Each row of a before or after table is a point. The points were changed in one or more steps. Then noise was added and the rows were shuffled. The steps act on columns, c1 being the first. What was done? A step turns or swaps two columns, mirrors them in a line or flattens them onto one, adds a multiple of one to another, or multiplies or shifts one. Angles are multiples of 10 degrees, from the lower column toward the higher: turns from -170 to 170, lines from 10 to 170 but not 90. Use the fewest steps. Two steps may share a column if one is a turn and the other turns, adds or multiplies; they go together, in the order done. Otherwise the lowest column goes first.
(in the rows, 128 means zero)

Before:
[[ 77 134]
 [128 157]
 [103 158]
 [100 120]
 [ 86  89]
 [170 162]
 [ 88 115]
 [117 142]
 [142 111]
 [162 163]
 [173  90]
 [ 79  76]
 [170 110]]
After (13 x 2):
[[ 77 146]
 [ 80 141]
 [135 149]
 [112  94]
 [151 109]
 [103 116]
 [182 112]
 [123 172]
 [138 185]
 [199 112]
 [147  81]
 [160  97]
 [122 113]]
Steps: turn c1 and c2 by 120 degrees

Before (14 x 8):
[[105 128 150 118 181 151 165 153]
 [133 120 121 152 177 132 148  87]
 [ 63 148 125 115 120 125 132 152]
 [161  81 131 134 102 128 132 171]
 [148  60 122  83 104 172 160 128]
 [148 106 128  83 144  97 180 120]
 [145  88 100 176 178 156 195 164]
 [139 130 103  94 158 110 180 164]
 [119 120  47 107 119 180 131  86]
 [ 73  56  69 100 135 158 107  98]
 [112 151  77 163 100  92 139 148]
 [ 79  84 142 167 157 155 143  94]
 [156  82 140 160 117 116 134 185]
 [ 91 101 138 103 190 153 133  94]]
After (14 x 8):
[[189 137 103  89  99 164  85 153]
 [114 105 129 118 136 131 125 150]
 [199 153 131  91 115 177  89 103]
 [169 131  56  93 137  77 104 121]
 [123 202  76  90 135  95 137 121]
 [126 174 139 171 105 107 105 115]
 [203 169 136 159 147 141 122 178]
 [161 101  70 151 149 163 124 124]
 [198 193 130  83 165  98  83 164]
 [139 161 140 107  69 108 114 111]
 [184 139 117 150  79 131 107  88]
 [196 178  96 172  87 126  57 181]
 [151 138 151 121  75 118  82 170]
 [208 170 134 132 160 131 125 173]]
Steps: shift c1 by 50; turn c2 and c5 by -170 degrees; turn c3 and c4 by 10 degrees; add 0.7 times c6 to c8; turn c6 and c7 by -160 degrees

Before:
[[120  94 138 117 161 142 131 117  80 129 180 117]
 [154 140 131 111 120 148 156  74 104 108 169 144]
 [162 127 166 121 143  56 137 181 176 157 108  96]
 [167 163 138 121 187  60  95 173 163 152 108 134]
 [ 70 137  79 148 122 133 180 114  89 133 169 109]
 [112 151 126  63 157 147 171 109 122 101 160 117]
 [112 112 138 171  97  93 106 188 140  54 101 109]
 [104 132 147 136  70 120 120 215 148 103  65 151]
 [115 122 126  99 134  95 153 100  51 108 156 119]]
After:
[[125 208 114 146  70 189 116 130 129 108 100  98]
 [141 186  98 163 148 135 106 129 162 152  50 180]
 [118  93 139  46 133  98 106 123 101 113 105 124]
 [164  71 137  98 124  99 101 139 131 112 154 127]
 [ 77 117 202 114 119  83 104 138  89 133 136 106]
 [169 170 104 149 189 135 152 160 154 145  59 150]
 [114 113 159  79 155  92  95 152 166 105 150 128]
 [100 183 111 165  98 144 144 112 104  59  87 135]
 [111 114 129  87 165  79 116  93 102 131 144 131]]
Steps: mirror c1 and c12 in the line at 20 degrees; swap c2 and c8; turn c3 and c7 by -150 degrees; turn c4 and c9 by -50 degrees; turn c6 and c11 by 80 degrees

Before (8 x 24):
[[126  92 128 178  92 107 118  89 136 109 158 141 154 185 128 147 182 133
   75 108 102 158 147 158]
 [ 99 127  72 121 169 123  76 140 160 144  97 105 122 176  98 110 116 139
  145 133 143  99 130 113]
 [139  91 167 159 123 200 155 160  90 186 174  80 134  95  93 141 136 175
   93  39 146 153  89 162]
 [125 112  80 121 125 133  98 138 172 138  99 135 111 156  53  83 144 123
  144 114 138  81 124 118]
 [ 83  83 128 127 110 118 104 138 148 104 101 118 152 139 105  89 131 106
  115 118 106 117 179 151]
 [102  77 114 144  98  97 116 113 101 109 124 129 123 175 121 108 165 116
  141 139  93 135 132 155]
 [125  93 150 170 104  92 163 107  89 102 151 125 142 146 114  92 146 165
   97 106 110 134 149 149]
 [149 155 125 120 142 154 100 167 141 154  93  61  51 131  61 151  84 164
  136  32 145 106  54 137]]
After, 8 rows:
[[121 110 136 172  94 171 119 176 137 112 158 141  15 185 151 148 198 129
   70 148 104 173 147 156]
 [139  98 137 144 100 164 115 161 103 108 126 131  42 175 157 105 154 117
  138 111  93 118 137 157]
 [117 113 124 173  99 179 163 156  88 102 151 126  88 148 160  91 156 164
   99 159 111 100 149 145]
 [132 142 176 119 125 105 101 113 175 141 101 134  82 158 202  81 126 127
  144 114 139  40 125 119]
 [165 102 131 127 111 133 107 133 145 105 102 118 128 139 171  87 154 108
  116 137 102  74 181 152]
 [115 169 181 120 143  72  94  70 140 153  95  61 204 136 175 151  14 159
  134 210 143 128  53 136]
 [158 140 177 120 165 121  76 110 162 143  94 106 157 176 156 109 112 137
  151  97 145  81 130 112]
 [141 106 139 162 125  90 152 106  90 184 175  83 110  93 177 142 140 179
   97 224 146 162  94 164]]
Steps: turn c1 and c6 by -160 degrees; add 0.7 times c11 to c6; turn c2 and c15 by -150 degrees; turn c2 and c8 by 160 degrees; turn c3 and c20 by 150 degrees; multiply c17 by 2.5; turn c13 and c17 by 70 degrees; add 1 times c16 to c22

Before, 14 rows:
[[132 102  88 131 121 107 112 137 121 128 125 106 111  92 182 178 146 145
   80 159 173  98 143  95 139 132 134 152 167 155 162 132 129  85 169 106
   92 130 169  85 131 178 115  67 109 139 118  93 151 135 168 171 127 125
  145 172 107 171 105 103 121 103 113 143]
 [142 119 131 135 143 163 158 133  72 141 165 182 110 159 185 114 154 145
  112 127  78 160 174 176 137 142 110  95 122 114 111  94  64  92 172  88
  102  73 193 114 146 153 122 125 162 157 123 145 104 117 127 181 108 176
  163 104 138 152  88 104 120  88  94  77]
 [ 91 101 112  83 132 109 135 106 119 145 161  89  86 109 131 104  98 107
   76 116  84 105 178 170  87  85  81 131  83 192 159 115  85 133 186 147
   71 145  95 130 140 174  90 109 113  97 199 165 134 115 153 136 110 114
   79 105 145 173 152 172 163  92 144 113]
 [ 97 179 168 102 155  93 161 134 126  78 138 101 115 160 137  72  87 108
  115 169 137 161  89 158  90 144  90  94 107 121 113 127 123  93 193 181
   73 104 110 135 136 120 169 101 147 133 132 107 111 106  84 185 123 111
  144 124 103 195 149 109 151 181 178 134]
 [142 104  80 142 158 144  79 163 111 104 198 144 149 126 173 112 124 112
   85 202 139 102 105 102  77 145 135 103  83 142 163 151 100  58 131 152
  113 127 193 145 133 123 128 119 192 185 195 110  59 152 127 131 145 149
  121 182 145 167 141 127  84 111 157  94]
 [132 186  97  99  80 141  75 114  78  48 114 112  76 113 119 135  82 176
  141 105 106 110 107 129 159 126 160 105 118 139 112 147 120 115 165  97
  169  57  95 177  78 157  99 104  98 168 199 116 119 100 147 102 101 142
  155 197 155  99  89 204  67 180 164 146]
 [117 109 123 153  84 170 148 112 152  54 112 161 127 109 116 120 145 160
  158 113 135 126 190  82 109 119  89 136 101 111  96 131 147 142 143 157
  118 136 102 114 133 166  88  61 134 144 196  98  65  67 171 149 143  78
   99 141 140 130 101 204 131 152 148 117]
 [134 145 106 138  83 138 165 151 141  46 128 102 100 156  93  93 142  90
  148 192 120 141 163 111 151 154 154 152 151 133 119 143 147 148 162 134
  141  96 168  77 132 185 115  78  99 143 207  77 140 149 112 127 143 104
  142 125 191 125 153 121 136  91  98  79]
 [175 177  83 153  97 170  99 122 137 146 195 120 117 131 142 103 158 174
  108 145 160 107 157 101  66 117 173  99 115 162  96 146 152  82 136 156
  170 144 162 175 174 208 116 121 120 116 139 100  62 166 118 162 120 136
   75 105  91 130  77 122 164 102 182  95]
 [147  95 149  66  99 148 103 161 147 136 105 147  62 102 126 112  67 180
  172 104  79 102  96 167 139 163 146 184 135 153  76  75  95 145 184 144
  148  61 104 174  79 168 100  62  97 189 117 163  59 142 105 192 125 123
   97 111 133 132 121  99  87 186 126 160]
 [144 169 134  99  95  93 149 120 115 100 137 175 113 126 110 171 141 156
  131 122 126 104  94 114  97  74 113 138 125 177  91 103 117 113 143 119
  134 117 173 159 153 182 103  92 137 118 112 119 163 138 115 128 127 161
   95 125 155 116 154 162  76  99 128 156]
 [131 119  73 139 124  85  99 140  69 119 131 123 142 111 159 158 140 109
   86 140 118  92 124 173  74 159 156 110  82 171 100  68 103 114 138 103
  152 101 132 147 181 119 134 125 110 149 217 143 110 119 139 106 135 126
   82 152 136 116 112 120 124 114 190  75]
 [142 100 155 125 116 113 112 142 127  61 158 167 137 107  80  75 107 125
   87 166 120 160 163 180 148 143 150 115  79 111 143 132  88 141  94 178
  159 152 193 150  92 135 191  66 143 123 139  88  66 132 154 147 143 174
  146 163 136 186 114 109 105 115  95 102]
 [120 128  68  99  78 176 116 143  93  64 183 134 142  84 118 138  98 140
  103 198 134 140  85 124  66  79 145 126 173 186 143  95 113 149 147 141
  141 134 148  71 120 132 185 141 106 125 112 141 143 133 106 135 177  84
  126 193 182 119  67 141 115 135 179  85]]
After:
[[135 108  92 132 132 108 111 135 141 130 128 106 115  95 181 178 145 147
   80 158 174  97 143  95 139 131 132 147 167 156  93 132 127  87 160 106
   88 129 168  84 132 120 118  70 159 139 121  92 151 137 169 167 130 124
  141 169 107  86 107 102 121 107 114 143]
 [106 104  78 144  70 145  78 161 112 104 198 145 149 128 174 114 124 113
   84 204 140 105 108 101  77 147 134 108  82 138  96 152 101  58 156 154
  140 125 195 141 134 100 129 121  71 185 196 110  61 153 130 134 144 146
  121 181 146  87 140 126  84 113 157  95]
 [127  98 154 126 146 112 114 145 142  62 156 164 139 106  79  76 108 127
   86 165 121 158 163 182 148 144 153 112  80 112  71 132  88 139 100 177
  162 153 190 149  92 140 188  67 102 123 138  89  67 137 154 147 143 173
  144 165 139 103 112 112 106 116  93 105]
 [123 118 132 134  72 164 159 134 159 142 162 181 108 156 184 117 153 145
  112 130  76 158 173 176 136 143 114  97 125 112 100  95  68  91 182  88
   96  74 190 113 147 118 125 123 111 160 123 146 105 117 128 179 108 176
  161 107 141 139  89 107 121  90  94  78]
 [ 91 126  66 101 203 179 119 142 207  62 184 134 141  86 118 135  98 139
  104 199 133 140  89 122  67  79 147 125 169 183 136  96 110 152 142 141
  135 139 148  70 121 138 182 142 156 124 114 141 144 136 108 135 179  88
  126 192 182 112  68 140 115 137 180  85]
 [125 109 124 154 217 169 146 114 152  53 109 163 128 110 116 121 145 160
  163 117 133 124 190  85 109 119  90 135  98 110 121 130 148 142 145 158
  109 134 104 112 131 131  87  64 126 142 193  99  64  62 171 151 140  80
  100 142 140 160  99 206 131 151 149 118]
 [ 92 181 169 104  79  94 164 136 102  79 137 100 116 162 137  76  89 106
  118 169 136 161  86 158  90 146  87  92 104 121  61 127 122  91 194 183
   58 106 112 136 140 113 170 100 132 136 131 106 108 108  83 182 126 112
  143 124 104 129 151 111 151 180 179 133]
 [ 74 104 111  83 116 105 138 105 134 144 161  88  86 108 130 103  98 112
   78 117  85 105 174 173  84  84  82 132  81 188  90 115  87 132 175 147
   78 146  94 129 140  95  89 107 162  94 201 167 132 114 150 136 108 113
   79 103 145  88 152 172 161  95 146 111]
 [132 145 106 140 214 139 165 152 162  47 128 101 101 150  93  92 141  87
  148 192 118 141 162 114 150 158 153 151 154 134 131 144 148 147 148 132
   77  98 167  77 135 186 118  79 164 145 207  78 138 151 113 126 142 104
  143 127 193 137 154 122 135  92  97  78]
 [141 186  97 100 189 139  75 116 221  45 112 111  76 112 116 133  83 172
  143 108 107 109 109 131 161 128 159 108 117 141 159 145 117 118 151  94
   91  59  95 177  76 214  98 104 170 167 199 117 120  97 147 105  98 144
  155 197 156 150  87 207  70 180 162 145]
 [159  93 150  70 185 148 101 160 141 135 109 146  58 102 129 114  66 180
  173 104  76 101  99 164 138 162 148 182 137 154 114  74  94 146 171 147
  135  62 101 174  79 148 102  62 176 191 119 162  58 140 104 193 124 122
   98 107 134 179 124 100  86 185 128 158]
 [128 118  72 138 104  82  99 140 187 120 129 118 143 114 158 158 138 110
   85 138 118  92 121 171  73 159 157 108  84 171 135  68 104 114 134  99
  156  99 132 145 178 138 133 131 154 150 217 145 111 120 146 106 133 125
   84 150 136 156 110 121 125 115 189  73]
 [142 174  85 152 190 172  99 126 150 145 194 118 116 131 140 103 160 174
  107 147 160 105 154 101  67 118 174  99 114 161 121 142 154  83 132 153
   57 143 161 175 176 243 118 121 138 116 134 102  64 167 116 160 121 137
   75 107  91 159  77 121 159 101 183  99]
 [138 170 134  99 180  91 153 120 172 100 138 176 112 128 112 170 141 153
  132 122 124 104  96 115 100  78 114 136 128 174 131 103 117 113 147 120
   62 118 170 157 156 198 101  93 124 119 112 120 165 137 115 129 127 162
   93 125 158 166 153 164  76 100 129 152]]
Steps: add -0.5 times c11 to c1; add 1 times c2 to c42; turn c37 and c42 by 50 degrees; multiply c5 by 2; turn c5 and c9 by -150 degrees; mirror c31 and c58 in the line at 140 degrees; mirror c35 and c45 in the line at 10 degrees

Before:
[[144 172 136 140 102  77 116 119 121 138 157 135 133 145 128 143 145 132
  136 125 149 111 105 122 140 156 135 128 125 134 132 112 159 135 121 113
  120 130 249 104 110 149 142 124 120 144 134 117 180 140 136 136 145 127
  139 125 127 137 119  82 157 144 123 134]
 [140 163 121 112 125  94 139 124 135 120 157 136 130 151 127 142 139 137
  167 123 132 163 134 145 126 155 107 122 132 116 141 105 116 123 176 152
  125 155 109 124 111 128 134 115 108 111 136 114 143 123 120 102 131 133
  155 152 116 138 120 101 136  98 129 118]
 [150 120 125 133 116 121 140 110 126 118 120 140 119 110 188 153 141 133
  125 134 124 116 145 114 114 148 110 140 132 103 126 120 143 113 107 119
  131 153 106 102 111 149 112 142 123 147 121 126 116 121 136 122 140 129
  154 120 118 129 135 133 119 146 110 131]
 [134 153 118 134 138  95 132 118 177 117 122 114 130 139 128 125 150 140
  128 135 151 110 144 135 129 152 124 158 104 147 131 116  61 150 111 120
  118 138 112 131 121 128  62 121 134 143 138 120 120 135 162 110 129 148
  126 133 120 140 121 123 154 142 136 122]
 [128 113 129 134 132 116 118 108 132 132 124 134 132  73 139 131 112  99
  140 130 149 115 136 156  97 159 111 125 129  99 123 111 156 133 127 116
  119 131 184  88 137 140  91 143 132 137 129 125 119 134 163 144 123 141
  113 124 153 126 132  79 128 148 131 135]
 [127 124 137 113 127 114 117 113 124 129 125 138 127 148 126 147 154 140
  114 118 152 143 123 138 139 143 124 143 109  98 151 113 144 123 114 166
  124 173 140 129 112 120 133 132  99 131 139 143 119 121 117 144 127 127
  150 119 121 117 120 136 114 125 126 117]
 [155 114 122 117 107 149 111 117 119 130 131  91 102 155 119 137 151 145
  119 121 138 114 144 125 146 120 105 134 119 188 126 112 155 125 108 126
  132 155 109 140 188 121 127 138  98 120  94 130 114 118 140  92 127 137
  111 125 154 144 118 109 142 119 132 133]
 [136 132 126 123 131 147 114 116 113 135 119 115 109 135 133 114 125 106
  132 137 146 143 136 141 142 143 106 145 132 123 124 119 142 122 114 118
  123 177 124 144 132  99 124 140 123 128 132 122 119 124 126 117 143 140
  122 133 138 144 127 127 173 136 138  67]
 [148 131 164 113 128 148 124 151 137 137 121 134 131 124 116 124 150 146
  115 128 147 128 131 112 147 143 120 128 131 116 155 107 117 117 113 115
  119 141 122 116 120 135 129 107 121 133 141 119 113 143 127 138 131 132
  131 123 114 144 124 133 113 102 131 125]
 [131 115 169 113 136 126 143 131 107 136 137  88 130 146 148 142 140 134
  116 131 137 109 125 117 127 125 108 134 104 126 143 122 130 176 118 163
  124 134 108 135 118 108 135 124 130 148 136 140 116 141 141 133 130 137
  119 120 118 100 126 118 130 135 134 137]
 [129 113 119 135 139 104 111 110 139  84 117 103 115 124 154 139 122 130
  118 137 141 127 136 130 142 152 110 143 133 131 125 189 140 116 110 128
  118 128 106 145 114  65  85 134  60 119 144 116 127 138 122 128 114 127
  126 128 121 142 128 133 151 124 138 125]
 [130 115 121 122  94 146 122 115 118 139 118 134 119 152 213 144  93 121
  127 132 127 123 101 113 146 116 109 130 123 157 135 132 145 119 151 119
  116 123 136  98 124 144 141 140 112 149 127 120 129 139 128 141 145 127
  125 175 130 138 138 118 157  67 124 128]
 [147 116 142 127 122 130 108 168 124 122 139 135 116 126 121 133 152 134
  125 115 141 144 121 116 136 158 111 147 115 104 120 125 139 138 115 147
  114 141 111 147 143 142 145 130 136 113  89 134 140 135 186 135 139 140
  114 136 114 115 141 135 119 145 123 128]
 [127 115 143 133 142 148 125 108 123 106 124 134 128 132 122 148 153 144
  139 119 121 124 135 112 140 145 115 126 112 118 121 120 151 118 125 149
  121 123 116 125 107 110 110  51 134 148 134 120 121 122 126 143 119 132
  117 132 116 146 121 116 119 147 134 136]]
After, 14 rows:
[[134 152 134 135 138  95 131 136 174 135 123 116 130 139 129 121 137 140
  129 134 151 111 142 135 129 150 125 157 105 148 130 117  63 152 128 120
  118 136 146 135 118 130  62 121 133 142 139 120 111 135  97 112 131 148
  126 135 139 140 123 124 154 140 135 120]
 [125 124 127 114 127 114 115 134 123 113 125 138 128 148 128 149 137 141
  116 117 153 132 124 137 140 145 123 143 109  99 146 115 145 122 128 165
  122 171 114 128 112 120 134 134  99 133 138 143 141 119 128 145 124 126
  152 119 110 119 121 136 117 127 128 117]
 [130 116  93 114 135 124 144 136 105 155 135  87 130 146 148 142 136 134
  115 130 136 108 123 118 124 124 108 134 104 125 141 121 127 175 128 164
  125 132 103 135 117 109 136 122 129 148 135 139 129 142 110 134 131 137
  121 120 135 101 125 119 129 134 136 137]
 [150 121 105 134 117 122 141 127 126 128 118 139 122 110 188 156 126 130
  128 135 124 113 143 113 115 150 107 139 132 102 125 120 143 112 129 119
  132 153 143 103 111 147 109 143 123 148 123 124 132 120 114 121 139 131
  157 119 128 131 134 134 121 148 109 130]
 [127 113 175 132 133 119 119 113 131 145 125 136 134  74 137 130 107  98
  138 133 148 139 137 157  98 158 110 125 130 100 123 109 157 132 127 118
  117 131  98  86 139 140  92 144 133 137 128 123 113 136  94 145 121 140
  112 122 152 125 133  79 127 149 134 135]
 [149 131  97 112 126 149 124 151 139 137 121 135 131 124 116 124 152 146
  115 128 148 117 130 112 149 146 119 127 132 117 154 107 116 118 129 115
  116 140 101 116 119 134 128 107 121 130 142 121 141 142 118 138 133 130
  132 124 121 143 124 135 114 101 130 123]
 [125 118 104 132 141 149 124 131 123 111 124 135 126 132 120 149 132 142
  141 120 121 117 136 115 138 145 114 124 112 116 122 118 151 119 127 148
  122 124 122 124 107 109 108  51 135 148 132 120 139 120 127 141 120 133
  118 131 121 145 121 116 119 146 133 136]
 [155 115 119 117 106 150 112 134 117 143 132  91 101 155 119 136 135 144
  120 122 136 140 144 125 145 119 103 133 118 187 127 113 154 127 127 125
  127 154 143 141 185 122 126 139  96 120  92 128 131 116 109  90 122 137
  111 126 156 145 118 108 144 120 134 133]
 [142 163 119 111 124  94 142 133 134  85 157 136 129 153 127 142 133 135
  166 121 131 143 133 145 126 157 108 121 131 115 141 104 114 124 128 152
  124 156 143 127 112 125 136 116 109 112 138 112 123 125 144 102 131 132
  157 149  93 138 119 100 136  99 128 120]
 [148 116 106 129 123 131 107 155 125 106 138 135 116 127 121 135 161 133
  127 115 139 128 121 116 135 156 111 147 114 104 120 126 141 136 129 149
  113 140 122 149 143 141 144 128 137 112  91 133  82 136  93 135 139 139
  114 138 108 116 142 135 119 146 122 128]
 [135 134 150 125 133 147 113 119 115 121 118 116 107 135 134 116 120 106
  130 139 145 143 135 143 140 142 105 148 132 123 125 119 142 122 127 116
  124 179 130 145 128  98 123 140 124 127 131 123 137 125 122 118 143 139
  123 131 122 144 126 126 173 134 138  68]
 [130 114 153 121  91 146 121 105 119 141 118 135 119 151 213 144 102 119
  129 132 127 128 101 115 145 115 110 128 124 158 134 131 146 120 127 118
  115 120 130 100 123 142 140 138 109 150 126 121 128 139 129 140 146 127
  123 172 134 137 139 116 158  67 125 128]
 [146 172 242 141 103  76 118 132 124 154 157 135 133 143 128 142 134 133
  137 126 148 115 104 121 141 158 133 127 125 134 130 112 159 135 129 114
  119 129  59 104 109 149 143 127 119 146 134 116  84 140 154 134 146 126
  141 124 141 139 120  82 155 143 123 134]
 [128 111 126 134 141 101 110 120 137  86 119 101 117 121 151 140 115 131
  119 138 141 123 137 129 143 152 110 143 136 132 125 188 141 112 127 126
  117 129 148 143 114  67  85 135  58 118 143 115 134 138 132 128 114 126
  124 129 125 143 130 134 151 122 138 126]]
Steps: turn c3 and c39 by -120 degrees; add 0.5 times c61 to c3; flatten c8 and c17 onto the line at 50 degrees; add -1 times c22 to c10; turn c22 and c57 by -50 degrees; multiply c35 by 0; turn c49 and c51 by 140 degrees
